Each point is reached from the start by the listed moves, each made 0, 1 or 2 times, or once backwards (-1), plus a little noise. Is the number of moves made odd or even? Then give how often each move was made.
In the rows, zero is written as 100.

Moves:
(1): [140,  88,  74,  59]
(2): [109, 122,  80,  62]
(3): [ 98, 100, 132,  79]
Start: [ 85,  99, 104,  98]
Points:
[ 91, 118,  87,  60] -> odd (0, 1, 0)
[102, 139,  70,  20] -> even (0, 2, 0)
[ 35,  91, 185, 157] -> odd (-1, -1, 1)
[ 62, 153,  97,  63] -> odd (-1, 2, 0)
[118,  60,  95,  93] -> even (1, -1, 0)

Moves:
(1): [113,  94,  82,  97, 109, 113,  97, 118]
(2): [108, 124,  96, 114, 102,  99, 117,  97]
(3): [112, 103, 109,  95, 116,  79,  96, 111]
(4): [115, 106, 121, 120, 113, 115,  99, 104]
(5): [ 93,  92,  88, 112, 115, 100,  88,  81]
(6): [113, 100, 108,  84, 108, 109,  95,  82]
Start: [ 85, 101, 112, 110,  87,  87,  91,  91]
Points:
[123, 119,  88, 154, 112, 118, 105, 144] -> odd (2, 1, 0, 1, 0, -1)
[ 78, 132, 114, 113,  93,   5, 107, 104] -> even (-1, 1, 2, -1, 0, -1)
[ 98, 127,  42, 130,  91,  87, 125, 133] -> even (2, 2, 0, -1, 0, -1)

Moves:
(1): [104, 110, 102,  93,  87,  91,  99, 106, 101, 107,  92, 113]
(2): [102, 116, 104,  82, 100,  93,  98,  92, 103,  98, 100, 117]
(3): [ 84, 103, 117, 104,  99, 106, 104, 115,  99,  94,  93, 102]
(4): [111, 105, 107, 118,  96,  98, 105, 106,  97,  92, 104, 103]
(5): [100,  83, 109, 107, 101, 104, 106,  93, 101,  88,  94, 107]
(6): [106,  94,  90, 102,  98, 109,  92, 112,  96,  89, 102,  94]
(7): [106, 117,  95,  76, 100, 108, 110, 101, 102, 104, 102,  98]
(8): [123, 102, 109,  99, 106,  91,  96, 127, 100, 103, 100, 111]
(9): [103, 102, 103, 106, 104, 106, 103,  96, 117,  99, 100,  94]
Start: [ 97, 112,  99,  99, 108, 115,  97, 103, 101, 108, 103,  97]
Points:
[133, 107,  97, 114, 113, 122, 116,  94,  77,  84, 120, 102] -> odd (-1, 0, -1, 2, 1, 0, 1, 0, -1)
[ 76, 160, 136,  94,  94, 102, 118,  77,  88,  90, 104, 140] -> even (0, 2, 1, 2, 0, -1, 0, -1, -1)
[ 81, 156, 113,  69, 119, 116,  94, 103, 102, 102, 111, 110] -> odd (-1, 2, 1, 0, -1, 0, 0, 0, 0)
[121, 149, 195,  79, 107,  85, 116, 146, 145,  94,  60, 189] -> odd (2, 2, 2, 0, 2, -1, 0, 2, 2)

Moves:
(1): [107, 112, 106,  96, 102, 107, 100,  95,  86, 109, 100,  95, 102,  97]
(2): [104, 104, 103, 100, 101,  90,  96,  98,  94,  97, 105, 105,  98, 107]
(3): [106,  96, 111, 109,  90, 109,  82, 105,  98, 111,  94,  99, 108,  99]
(4): [102,  96,  87,  95, 101,  97,  98, 110, 100, 103, 101,  99,  98,  94]
(5): [ 86,  95,  93, 100, 112, 110,  97, 124,  95, 107,  98,  90,  94,  99]
(6): [104, 115, 111, 107,  84, 112, 111, 109,  90, 106, 107,  89, 109, 107]
(7): [111, 110, 117, 108, 105,  97, 119, 110,  90,  94,  96,  97, 102,  95]
(8): [101, 102, 106,  95,  99,  99,  96, 104,  96,  89,  96, 105, 108, 101]
(9): [110,  88, 105,  94, 103, 102,  93, 109, 112,  96,  98,  96,  90, 102]
(10): [ 99, 109,  97,  96, 106, 104,  96, 105, 107, 114, 114, 103, 111,  95]
(11): [106,  98,  98, 105, 109,  97, 102, 104,  93,  84, 112,  90,  90,  95]
(12): [103, 100,  91,  97, 108, 105, 102, 106, 102,  97, 111, 113,  92, 101]
Start: [ 98, 109,  87,  97,  84, 105, 106, 114, 107,  98, 101,  91, 110,  93]
Points:
[101, 132, 127, 108,  74, 159,  42, 195,  82, 131, 146,  67, 149, 116] -> even (0, 2, 2, -1, 2, 2, -1, 2, 1, 2, 1, 0)
[134, 142,  99,  83,  65, 134, 131, 127, 124, 137, 140,  50, 129,  86] -> odd (1, -1, -1, 1, -1, 2, 0, -1, 2, 2, 0, -1)
[162, 155, 128, 110,  42, 144, 106, 165,  59, 107, 118, 101, 150,  90] -> odd (1, 0, 2, 2, -1, 2, 1, 2, 0, 0, 0, 2)
[109, 122,  79, 127,  71, 109, 110, 186,  47,  65, 138,  69,  99, 104] -> odd (-1, 2, 1, 2, 1, 2, 0, 1, -1, -1, 2, 1)
[140, 157, 142, 104,  64, 136, 134, 145,  96, 101, 109, 131, 160,  85] -> even (0, -1, 1, 0, -1, 1, 2, 2, 0, 1, -1, 2)
[146, 144, 121, 109,  69, 120, 146, 110,  55,  84, 100,  58, 108,  77] -> odd (2, -1, 0, 1, -1, 1, 1, 0, 0, -1, 1, 0)
[ 86, 115,  87, 125, 105, 115, 115, 166,  71,  96, 127,  27,  85,  94] -> even (0, 1, 0, 0, 2, 1, 0, -1, 0, 0, 2, -1)
[ 78,  72,   9,  70, 125,  73,  89, 127, 113,  90, 115, 108,  50,  98] -> odd (0, 2, -1, 2, 1, -1, -1, -1, 0, -1, 0, 1)

Moves:
(1): [108, 111,  96, 108, 101, 105,  98, 102,  93, 105,  99,  97,  90, 102,  93,
 107,  91,  97, 103, 102]
(2): [102,  95,  98, 102, 101, 107,  95, 107,  91, 107,  95, 103,  94, 100, 103,
 100, 104,  98, 106,  95]
(3): [ 92, 100,  97, 106, 109,  98,  97, 105, 101,  98,  96, 101,  97, 100, 103,
 106,  96, 101, 101, 102]
(4): [111, 104,  94,  97, 100,  90,  89,  94,  91, 112,  85,  87, 105,  98, 112,
 104, 107,  86,  94,  86]
(5): [111,  96, 108, 103,  99,  97,  97, 106, 109,  99,  93, 102, 106,  81,  90,
 103, 113,  99,  95, 106]
(6): [109,  98, 105, 100, 104,  95,  96,  97, 112,  99,  96,  95,  94,  99,  91,
  94, 102, 107, 107,  94]
(7): [ 91,  96,  94, 105,  98,  92, 107,  96,  96, 104, 101, 101, 102, 104,  94,
 104, 102,  95, 107, 102]
(8): [111,  93,  95,  89,  94, 103,  95,  90, 105,  96,  86, 106,  96, 105, 104,
  99, 101, 100, 100, 112]
(9): [ 91,  98,  89,  96, 107,  98, 101, 109, 111, 107, 111, 106,  96, 113, 107,
  96,  97,  91,  98, 104]
(10): [ 97, 107,  94, 101,  95, 104, 100,  96,  99, 109,  95,  97,  95,  89, 104,
 104,  97,  93,  99,  97]
(11): [105, 105,  84, 102,  99, 102,  94, 103, 101, 111, 103,  92, 100, 101, 103,
  99, 108, 104,  93,  95]
(12): [ 96, 102,  93,  92, 109,  98,  89,  86,  93, 107,  98, 104, 103,  96,  95,
 102,  90, 104,  97,  99]
(13): [109, 112,  95, 100, 106,  96, 129, 108,  96, 107,  95,  90,  93,  87,  98,
 120, 100, 103,  96,  91]
(14): [112,  95, 106, 107, 102, 111,  98,  99, 116,  97, 105, 106, 113,  95,  96,
 110, 107,  98, 107,  92]
(15): [ 95, 103, 121, 113,  93, 103, 111, 105, 117,  96,  98, 107,  93, 103,  87,
 113, 108, 110,  87,  98]
(16): [ 81,  95,  97,  93, 107, 116, 108, 101,  91, 104, 105,  79,  90, 108, 101,
 110, 101,  98, 103, 104]
(17): [109,  91, 107, 111, 109, 107, 105,  93, 102,  96,  96, 100, 103, 101,  95,
  96, 100,  93,  88, 100]
(18): [ 88, 108, 110, 100, 105,  98, 109, 100, 102,  97,  99, 101,  96, 103, 105,
  92, 101,  99, 102, 112]
Start: [110, 103,  99, 103,  93, 102,  96, 100,  92,  96,  94,  88, 101,  96, 103,
  95, 116,  90,  93, 112]
Points:
[130, 100, 114, 108, 115, 134, 180,  44,  58, 125,  20,  31,  46,  83,  65,
 166, 119,  67,  84, 112] -> odd (1, 1, -1, 1, 0, 1, 2, 2, -1, 1, -1, 1, 2, 0, 1, 2, 2, 1)
[129, 113,  31, 140, 130,  94, 119,  95,  89, 135,  88, 113,  87, 116,  93,
 122,  86,  50,  61, 126] -> odd (2, 0, 1, 0, 0, -1, 2, 1, 2, 0, 1, 1, 1, 0, 0, -1, 2, 0)
[131,  57,  89,  63, 130, 128,  98,  91, 146, 112,  75, 118, 114,  71,  93,
 137, 135,  72,  95, 131] -> odd (-1, 1, 0, 0, 2, 0, 0, 2, 2, 0, -1, 2, 1, 2, 0, 1, 0, 0)
[190, 124, 103,  92,  85,  76,  22,  66, 142, 111,  48, 102, 103, 112,  95,
  69, 131,  83,  57, 129] -> odd (2, -1, -1, 2, 1, 1, -1, 2, 1, -1, 1, 1, -1, 0, 1, -1, 0, 1)
[ 40, 124,  30, 111, 103, 121,  74, 138,  52, 136, 139,  53,  37, 147, 119,
  71,  80,  78, 149, 124] -> even (2, 1, 1, -1, -1, 1, 1, -1, 1, 1, 1, -1, -1, -1, -1, 1, -1, 0)
[162, 130, 137, 149, 123,  49, 162, 144, 144, 108,   5, 100,  38,  98,  88,
 142, 147,  59,  56, 142] -> odd (2, 1, 2, 2, 2, 1, 1, 2, 2, -1, -1, -1, 2, -1, 2, -1, 1, 2)
[104, 110,  97,  96, 136,  84, 114,  57, 160, 111,  47, 103,  55, 122,  90,
 136,  81,  90,  58, 107] -> odd (0, -1, 2, 1, -1, 2, 0, 2, 2, 1, -1, 2, 1, 0, 2, 0, 1, 0)
[ 97,  95,  67, 166, 118, 105,  51,  81,  61, 155,  56,  70,  69,  93,  81,
 112, 111,  59,  68,  69] -> even (1, 2, 2, 1, 0, 1, 2, -1, 0, 2, 1, 1, -1, -1, 1, 0, 2, -1)
[132, 121,  79, 109,  95,  84,  93, 116, 140, 117,  82,  87,  68, 149, 139,
  53, 133,  82,  44, 108] -> odd (0, 0, 0, 1, -1, 1, -1, 1, 2, 0, 2, -1, 0, -1, 1, -1, 1, 1)
